Every row gives one point. The window is the flat piece filled in between its corners: a triangle in 3 columns, a solid with four corners in 4, and so on. A path goes straight from each point to the next, and from the last back to the first. List the points from which the path goes on through the window.

Window (3 x 3):
[[-21 -27 -45]
 [-19  14  -6]
 [ 19  28  30]]
Path:
(1): [-51   8   5]
(2): [-34 -40  -6]
(3): [-22 -16 -63]
(4): [48 80 39]
(5): [-8  4 19]
(6): [-45 -39 -16]
(7): [  3 -21 -67]
(8): [-17  34 -18]
(9): [ -5 -32  19]
(10): [-3  4 52]
(11): [ 1 45  1]
(12): [-24  55 -19]
(13): [17  7 39]
(14): [-37 -19 -13]
(15): [ 14 -20 -71]
(16): [ 47  25 -10]
Through the window after points: 8, 14, 16

Window (4 x 4):
[[-53 -47  12  27]
 [ -5  24   9  10]
 [-15 -77  -4  38]
 [ -4  39  45 -49]]
Path:
(1): [ -3   9 -16  11]
(2): [-27   6  39  12]
(3): [  3 -58  60  30]
(4): [-52 -34 -28  32]
(5): [-11  24  11 -52]
(6): [  1  43  86 -24]
(7): [-16 -19  39   5]
(8): [-34 -26  11 -13]
(9): [ 18   5 -25  -6]
(10): [-20  25  28  19]
(11): [  8 -21  20  66]
(12): [-50  -5 -22 -33]
Through the window after points: 1, 5, 9

Window (6 x 6):
[[-34  -7 -21  23 -29  19]
 [ 26  44 -36  17  -1 -85]
 [-19  60 -33   1 -17 -64]
 [ 23  55   6 -18  45  12]
 [-18   0 -46 -33   2  21]
 [ 20   1  62 -19 -27  34]]
Path:
(1): [ -9  -5  -1 -16  33 -19]
(2): [  3  21 -11 -27 -43  50]
(3): [ 20  51 -57   9   3   1]
(4): [-35  18   3  -4  13 -41]
(5): [-43  20 -23  23  64 -37]
(6): [ 51  38 -37 -18 -48 -45]
(7): [ 12  66 -15   8 -35 -38]
(8): [-45  -3 -11 -22  22 -27]
Through the window after points: 1, 5, 7

Window (6 x 6):
[[ -7 -26 -49  24  21  16]
 [ 48   4  -7  38  22  -1]
 [-28  11  49 -35 -62 -53]
 [-10  21 -72 -15  42  20]
 [  0 -10  35 -34  27 -31]
 [ 55 -28 -45 -11  25  19]]
Path:
(1): [  9  39   8   4 -25 -63]
(2): [  9  31 -55 -72   5 -68]
(3): [-11 -32  32   5  19  15]
(4): [-44  29  17  14   0  42]
(5): [ 19 -33 -29   9   8 -13]
(6): [ 29 -27 -84 -15   5 -18]
(7): [ 34 -19 -13   5  32  32]
(8): [ 28  -2 -27  25  18  32]
(9): [  7 -55 -15 -58  32 -77]
(10): [  2 -10 -15  11  15 -26]
(11): [-15  46  27 -30 -28  25]
(12): [-9 17  1  2 -4 28]
(13): [ 48 -34 -13   9  20 -26]
(14): [ 33 -18 -29  32  29 -31]
(15): [-17  -6  65 -65 -41   7]
(16): [-35 -39  12 -75 -12  40]
Through the window after points: 6, 8

Window (8 x 8):
[[-53 -29  30  42 -32 -20  18  -2]
 [ 17 -35 -12 -39  12  71  15 -17]
 [ 27 -48  19 -43 -27 -70  -3  -9]
 [-37  10  10  12 -94 -49  11 -73]
 [-43 -33  26 -16 -41  17  55  17]
 [ 16  22 -58 -15  20 -32 -25  23]
 [  4 -49 -25   2  45 -42  55  40]
 [ 48   1  57   4  -3 -28  62  46]]
Path:
(1): [-37 -29  14 -24  57  23  28  30]
(2): [-25 -14   7  -4   2 -43  49 -23]
(3): [ -3 -33  12   9 -59 -20  24 -12]
(4): [ 24 -22   8  -1 -19 -12  44  32]
(5): [-13 -29  22 -16  20 -11  41  35]
(6): [-37 -13  25  -3  -7 -70  11 -25]
(7): [  1 -18 -10  30 -59 -18  35  18]
(8): [-38 -63  -2  63 -77 -19  29 -18]
(9): [-35   4  39  -8  11 -13  14   8]
(10): [-51  34  26 -44 -20 -30   0 -45]
(11): [ -5 -31  -8   5 -26  -7  30  24]
(12): [ 28 -23 -15 -10 -27 -11  29  16]
Through the window after points: 8, 10

Window (9 x 9):
[[ 23 -92  46  -1  -4 -36  18  12  40]
 [ -4   3  -9 -47   3 -39  18  -3 -21]
 [ 12  16  10  28  26   2  12  32 -64]
 [ 28 -41 -53   1  -2 -46 -13 -11   9]
 [-44  -1 -19  20  10  38  -7  15 -14]
 [ 23  23 -44 -18 -53 -37 -20 -37   1]
 [-17  24  -3 -19  18   3 -13 -51 -51]
 [  8 -60  -2 -16 -11  20  32  -9  -8]
 [-60  -6 -11  95  23  24  43  25 -55]]
Path:
(1): [ -3 -27  -4  18 -11  -9  -9   4 -24]
(2): [ -5 -25  -9   4 -17 -33 -12  10 -29]
(3): [ 45 -35 -44   3  31 -12  20 -20  31]
(4): [ 11 -13  15   1  36  -2  15   3  44]
(5): [  6 -57   8  11 -35 -27   6  16 -64]
(6): [-48 -71  18  32  -3 -54 -27  26 -32]
(7): [ 22 -20   4 -16   4   1  35  -4   4]
(8): [ 27 -15  12 -20   9 -11  55 -28   7]
(9): [-23 -31 -22 -17 -11  -2  -9  14 -33]
(10): [-31 -20  -1  -9  -4 -25 -27  30 -68]
(11): [-29   0 -15  56  19  30  29   9 -20]
(12): [ -8   2 -71 -19  43  -1  10 -15  24]
Through the window after points: 2, 4, 6, 8, 10, 12

Window (11 x 11):
[[ 15  11 -33 -25  -7  29 -27   9  -3 -15  52]
 [-31  56  22  44   5 -44  17  12  42  59   7]
 [ 27  -9 -39 -62   6  21 -30 -68  -8 -12 -36]
 [ 32 -40 -50 -39   4 -21 -20  10 -17 -37 -19]
 [ 16  -5 -24  31 -22  34 -25  -4 -78 -59   9]
 [ 40   5 -47 -11 -48   1 -52   7 -57  19   2]
 [ 86   1   4  15   1  30   5   7 -32 -15  15]
 [-37  34   2  28 -53   1  45  27  84  63 -22]
 [-33 -21  88  23   7  14   0  30  72  78  -4]
 [ 32 -41 -81  -1  18  28 -16 -27 -38   8   6]
 [ 13  14  17  -9  16  44  25  46 -71   9  10]]
Path:
(1): [ 29  -1 -37  -8  -4  27 -42  18 -11   9  -2]
(2): [ 30  17 -58  -4  -5  58 -27   9  -7 -12 -26]
(3): [ 12 -42  14  -3 -10   1   4 -11 -68 -13  38]
(4): [-14 -26 -37  19 -16 -20  28 -42 -37  20  26]
(5): [ 58  55  18 -15   5  82 -60  54  -3 -16 -22]
(6): [ -9  48  -1  28  -9   7 -17  13   7  20 -15]
(7): [  3 -28 -10  -3 -25 -24  36   2  16  35  33]
(8): [ 48  -2  -3 -38 -40  -4   2  -2 -40   5  15]
(9): [ -3  16 -50  58  32  43  -1   8  22   4 -16]
(10): [ 35  41 -25 -33  11  26 -63  16   6  23 -70]
(11): [ 21 -20 -33  -2 -32   3 -12 -16 -50 -10  25]
(12): [-50 -32  33   4 -84  25  21 -24 -28  47  16]
(13): [ 41  34  -7  -2  37   1 -21  45  24   9 -14]
(14): [-54  53 -32  34 -20  11 -33  34  39  19 -89]
(15): [  6  -6  10   5 -22  10  31   7  32  44  21]
(16): [  4   9   5 -15 -59 -38  17 -50 -55  20  -8]
Through the window after points: 6, 10, 14, 16

Window (11 x 11):
[[ 20 -23 -15 -34  55  27 -66   8 -72  29 -12]
 [ 13 -38  41  -9  57 -62  21 -23 -69 -23  -3]
 [ 61  45   2   6 -11  46   9 -15   7 -12  23]
 [  1 -20  25   2 -46 -81  74  39  38  10 -21]
 [  5  11 -29  -5  42  31   2 -72  27  -8  -2]
 [ 39 -17 -16  12 -14   2 -70  30  -9 -14  55]
 [ 28 -33  21 -50 -49 -33  -8  27 -13 -69  11]
 [  5 -25   0  16  -8 -15  86 -27 -39  11  12]
 [-44  18  23  -9  -7  26 -44  52  10  22   9]
 [ 42 -24  10  43 -36  55 -22 -33  26  24   4]
 [ 33 -16  -5  40 -32 -15  21  -3 -54 -32 -31]]
Path:
(1): [-16   5 -24 -17 -64 -38 -18 -37 -28   1 -32]
(2): [ 49 -22  35  42  28  27  57  20  35  -9  46]
(3): [  8 -37   2  -7  24   2 -18   6  -9 -39  -4]
(4): [ 27  39   0   2 -21 -40  28  -8 -35  37  19]
(5): [ 49  41 -12 -12 -39   3  -5 -17 -46  32  14]
(6): [ 10 -58  15  38  -1  -6  29  10  -1 -63 -15]
(7): [ 11 -21   3   4 -14  37   0  15   9 -23   4]
(8): [ 18  24   3   6 -33 -12 -18   4 -16  21   9]
(9): [-26  27  -8 -17 -19 -68   9 -47  -7  31  66]
(10): [ 48 -42  10  11  14  11   1  39 -37 -44 -30]
(11): [ 52 -50   9  27  85  55  33 -41 -50 -52   3]
(12): [-10   7   6 -24 -65 -82 -24  44  -8  38  -6]
Through the window after points: 5, 11

Window (12 x 12):
[[ -2 -37 -20 -15 -14  -4 -19 -23 -40   2 -11 -19]
 [ 30 -41  34  -7  28 -36  10  -5  11  -6  12  17]
 [ -6   2   6 -18  45   5 -21  18  -2 -21 -23 -44]
 [ 22 -16  20 -28 -11 -10  33  -6   1   4 -30  22]
 [-28 -13 -22  -4  14 -22  -1 -53  20 -22  -5  48]
 [ 31  -4 -28 -25   6   4  24 -35  11  -9  -6 -14]
 [ -2  -4 -16 -28  22 -19 -67  95 -34   3  18 -43]
 [ 17   6  50  15   0 -48  55   1   5 -29  11  10]
 [-12 -23 -16  12   7 -73  44 -25  -6  17 -21  25]
 [  0   5   0   7  23  45  43   9   3  11   0 -27]
 [-27  55 -44  86  42 -13 -46 -21  19  17 -33  15]
 [  4 -32  10   2  -2  -9   5  -9  61 -26  -7  -5]]
Path:
(1): [-20   6  41 -39 -33 -68  21 -16 -15  12   6 -24]
(2): [ 21 -10   5  11  23  -5  12  20   2 -20  -6   7]
(3): [-10 -44 -30  21  23 -41   4  40  -1 -35 -34   5]
(4): [  6  41  37 -40  31  33   0 -36   0  23   6 -47]
(5): [  1  -4  19 -12   4 -25   4 -16   1   0  -6   6]
(6): [ 27 -31 -10   9  31  -1  15  14  11  -9 -22   7]
(7): [ 24 -39 -21  35  12 -27  21   7 -21 -46  -5   3]
(8): [-10  10   7 -36  16   7 -42  11   8  24   1 -19]
(9): [-25  -5  20   9  24 -23 -14 -17  18  22  -4 -10]
(10): [ 17   2 -42  23  18  -9  15  13 -13 -36 -23  22]
(11): [ -2 -12 -12  10  18  -7  11   5   3 -32 -29 -15]
(12): [ -5  -3  -6 -32 -10  -5 -14 -33   0  37  22   8]
(13): [ -5  -3  15 -16 -11 -11   2 -34   4  -1 -18 -29]
(14): [ 38 -21 -35  17  61 -22  36  49  28 -36  16  39]
(15): [  8 -14 -10  33   9 -20  14  -5   7 -10 -21  13]
(16): [-12  18   7 -45  41  11 -19  -3  26   3  38 -53]
Through the window after points: 1, 3, 5, 13

Window (14 x 14):
[[ 17 -61  71  10  54 -24 -12 -44 -51 -18 -41  26 -14  -4]
 [ 28  13 -12  54   1 -16 -64  24  58  -3  31 -16  37 -20]
 [ 67  19 -12   2  63  21  67   4 -52  38 -59 -14 -18  28]
 [  3 -18  92  -9 -22 -61  41   5 -50  35 -29  23 -22  26]
 [-34 -14  65  45  -1  50  22  36  22  -3 -34 -32 -37  14]
 [-39  11   3  -6  54  18  43 -80  -4  32 -10  -6  23  -6]
 [-59   0 -30  -2  22   1 -84  12  53  -3 -64 -16 -10 -25]
 [  1 -31  56 -11  33 -44  -9 -18  21 -74   3  13 -13 -21]
 [ 27  65  52  75 -18  27   7  13  -1 -59  23  31  22 -44]
 [  5 -23  -5 -11 -71  -9 -56 -14  24 -10   2  22 -40  -2]
 [ -4  -3  28  31 -18 -37 -54  14  -6 -31  17  -2 -84  -1]
 [  8 -44 -51  76  51 -17  31  29  -6   2 -61   9  44 -63]
 [ 41  47 -62  20 -35 -15 -26 -35  -5   4 -38 -64  10  17]
 [ 31  -7   4 -28  45  -1 -77  15   4 -19   4 -89 -24 -68]]
Path:
(1): [-48  -9 -10  -4  21 -28 -51  15 -19 -18 -27 -12  12   8]
(2): [ 34 -12  29  33   3   1  19  -5  43  26 -52   7 -31 -48]
(3): [  4  51  30  44  27  -1 -45 -40  46  18 -41  -6 -17 -53]
(4): [  8 -37  10   1  33   0  29  -7 -36  -4 -11  -4   7  18]
(5): [-29 -40  -6 -12  -5 -40 -15  12 -37 -65  18 -17 -15  19]
(6): [ 47  12  22  25  27  -7 -29 -25  22  19 -37   9   1 -45]
(7): [ 49   0  46  36  11  -5   4 -36  12  18 -75   9 -37  -4]
(8): [-11  10  -2   5 -16 -23 -16   9 -20  -9   2 -26   3   5]
(9): [-32 -15   7   7 -10  46   3  28 -19 -32   0 -14  15   9]
(10): [ 47  18  40  49  24 -47  -2 -14   6  40 -55   0 -34 -25]
(11): [-12  -7  37  30  30 -45 -33 -20  14  54 -41 -15 -73 -35]
(12): [  1  -4  19 -27 -28  27  37  43 -34 -59 -24  14  68  50]
(13): [-20  -7  20  15 -10  16  -4  12 -18 -12 -19  -3  -9   5]
(14): [ 15 -12  38  26   5   6  -5   3  42   6 -27 -21 -47  -3]
(15): [ 35   5  60  16  -5 -39 -24 -52  22  24 -55  15 -46 -53]
(16): [-14 -27 -41  -5 -22  16 -30  35   4 -50  36  -9   8  33]
Through the window after points: 1, 3, 7, 11, 13, 15

Window (14 x 14):
[[ -1  40 -25 -21 -41 -95 -19  42 -17  34  32 -46   2  17]
 [-18 -10 -28 -27   1  22  27 -21 -16 -18 -18 -12 -17  24]
 [ 24 -32   0 -21  -3   9  -2  30  12  25  15 -22 -43  14]
 [-16 -17 -11  34  50  -4  11 -35 -19  51 -56 -35  40  -5]
 [  9 -53  -8 -16 -33 -15 -20  22   7 -64   1  -9 -11   6]
 [-11 -26   0  30 -43  20  10 -11  25   4  32  42 -11  23]
 [ 35  14   3 -14 -22  12  -4   2   7  -7  40   5   3  16]
 [ 12 -22 -21 -18   6 -30 -38   6  14 -12  36  -2 -27  21]
 [-20 -46  44  40  37  39  13 -27 -44  -8  36 -31  32  25]
 [-12 -13 -17 -12  23  22  22  12   3 -11  21  -5   1 -17]
 [-14   3  14 -45   9 -24   6  14  23 -11   1   0  -6  34]
 [ -4 -10   6 -54 -19 -13  21 -12 -10 -12   8  40 -25   0]
 [  5   4   5  17  17   7   9  10  -4   5 -16   2 -48   6]
 [-19 -11  15  -9 -25  32 -35  12  -5   1   8 -12 -37   0]]
Path:
(1): [-24   0  14 -25  -7   1  24 -22  20 -14  61 -15 -23 -33]
(2): [ 31 -25 -14   2   5   8 -22  30 -15  11 -15  -1  -4  47]
(3): [ -4 -12  -3 -20  31  -9 -18  26 -29  15  10   2   1  47]
(4): [  1 -16  -3   5 -17  -4   5 -14  10  -1   5  -9 -14   1]
(5): [-13   0   0  -6 -11   4   6 -27  20 -19  12  -6 -12   3]
(6): [ 16 -17   2  -5  -1  -3  -7  26  -6  11  21   9 -14  28]
(7): [ -4 -25 -10 -28   2   3  -1   4 -24  10   0   5 -10  32]
(8): [  4  10  16  36 -21  -2  14 -11  36 -20  28 -44 -20 -17]
Through the window after points: 1, 5

Window (14 x 14):
[[ 14  -8 -20 -43  20 -50 -27  -8  44  34  49   9  50 -50]
 [ 31 -40   7  21  -6 -40  -4  -9  26  35  28   0  19 -11]
 [  1 -56 -28   3 -46   6 -66 -23 -10 -28  40 -11  -5  21]
 [-13  -5 -17 -59   3 -10  55  43  31  17  30 -25 -25 -20]
 [ -5  17 -23 -27  20  11  60 -18  62 -16  22  17   6 -10]
 [ 74  34 -44 -59  17  17   7 -24  38   7 -10  15  -1  -2]
 [ 23  19 -49  25  -3 -10 -11  28 -18  28  -9 -36 -12  45]
 [ 32 -14 -41 -17   0 -13  -2  -4 -44 -28   6 -41  21  30]
 [ 16 -33 -14 -16  51 -21 -34 -27  45  -3 -40 -35  10 -30]
 [-22   8  10 -39 -19 -75 -30 -31  41  18 -62 -40  30 -31]
 [-14 -28  18   0  19 -61   2  18  -2  -1 -22  34  60  17]
 [ 45  49  21  -3   7   0   3   5  -2 -30  51  12  12  -5]
 [-16 -20  12 -20  -8  14  -6  -4  39 -10  -7   6  81  30]
 [ 10  16   4  11 -23 -16  14  31   0 -29  16   4  34 -38]]
Path:
(1): [ 21   2 -19 -17  32  -4 -33 -20 -12  41  -8 -27  16  -9]
(2): [ 43  12 -32 -25 -22 -16  28   7  45 -26   4  13   3  16]
(3): [ 16   4 -25  -6 -11 -11 -11  13  17 -31   1 -16  40  52]
(4): [  4 -20  10 -22   9  -7  11 -14   3  13   4   3   2 -45]
(5): [ 22  17 -14 -13  18   1 -24 -24 -20  10  34  -1   4 -35]
(6): [  2 -30 -25 -23 -30 -21  40  25  95 -29 -22 -22  31  43]
(7): [ 38  27 -35 -18 -11 -47 -15  16  61 -33  43 -23  17   7]
(8): [-11 -35   1 -31  15  25  23 -13 -28  32 -17 -10  11 -27]
Through the window after points: 1

Window (14 x 14):
[[-23  -2 -14 -67 -20  57 -57  22  49 -29   1  14  42 -18]
 [ 31  -2  22 -79  28  48 -20  48  31 -40  70  36  21   6]
 [ 49  -5 -45  52  49 -29  18  -2  28  27 -22  -7 -34 -33]
 [-11  21  50 -21 -13  36  18  -9  38 -33 -57   9 -41 -11]
 [-36  32 -28  52  39 -54  24  -7  18  33  27  -2 -12 -25]
 [ 16  -1 -11  51  12 -47   4 -19  -7  55  -1  33  23  15]
 [ -5  -6 -13  -7  40 -30  22  32 -17 -19 -52 -49 -14   9]
 [  1 -13   7 -34 -16  37  65  -1  48 -14 -13 -25  17  -3]
 [ 21  13  25 -95 -56   9 -12  -4  41 -69 -16 -48 -14 -10]
 [  3  -9 -66   4  32 -38  16   5 -56  12  26  49   9 -53]
 [ 15  45 -14 -32 -22  70  -5   0  25 -58   7  -5   5  28]
 [ 16  41  13  51 -11  -5  30  31   0  42 -20 -21   5 -42]
 [-11  -8 -26  15 -17 -12  20  13  -5  48 -23 -29 -73   1]
 [-18 -46 -21  77  -3 -15 -26   0 -21  -8  40  13  -1 -33]]
Path:
(1): [-31  14 -29 -10 -34 -45  13  37  26 -55  12   3  36  22]
(2): [  9  -2  -7 -39  16   8  20  39  30 -11  18  25  14   4]
(3): [ 27   7  19  -9   4  39 -47 -20 -14 -14  43 -10 -15 -17]
(4): [ 27  32  17 -48 -13  67 -16 -24   0  -2 -23 -54 -12   2]
(5): [ -1   3 -15  -8   8  -9  22  22  26 -13  -6  14  -5 -10]
(6): [  3  22 -18  16 -10 -48  29  18  29  -7 -34  14 -18  -7]
(7): [ 18 -42  -9 -11  35  83   7 -20   4  35  27 -52 -15 -22]
(8): [ -1 -11  16  -9  43  42 -11  12 -10  17  37 -36  15 -40]
(9): [ 30  37  -8 -22 -36 -21  21  44  43 -32 -21  45  -6  20]
(10): [  1  11 -28 -15 -30  11   3  40  36 -12   5  15  17   3]
(11): [-13 -29  34 -31  29  47  13 -49  14 -13 -17 -42   2 -41]
(12): [ 14  -4  -5 -20  23  48  -5 -10  14  23  -6   5  -8 -42]
Through the window after points: 2, 6, 8, 10, 12
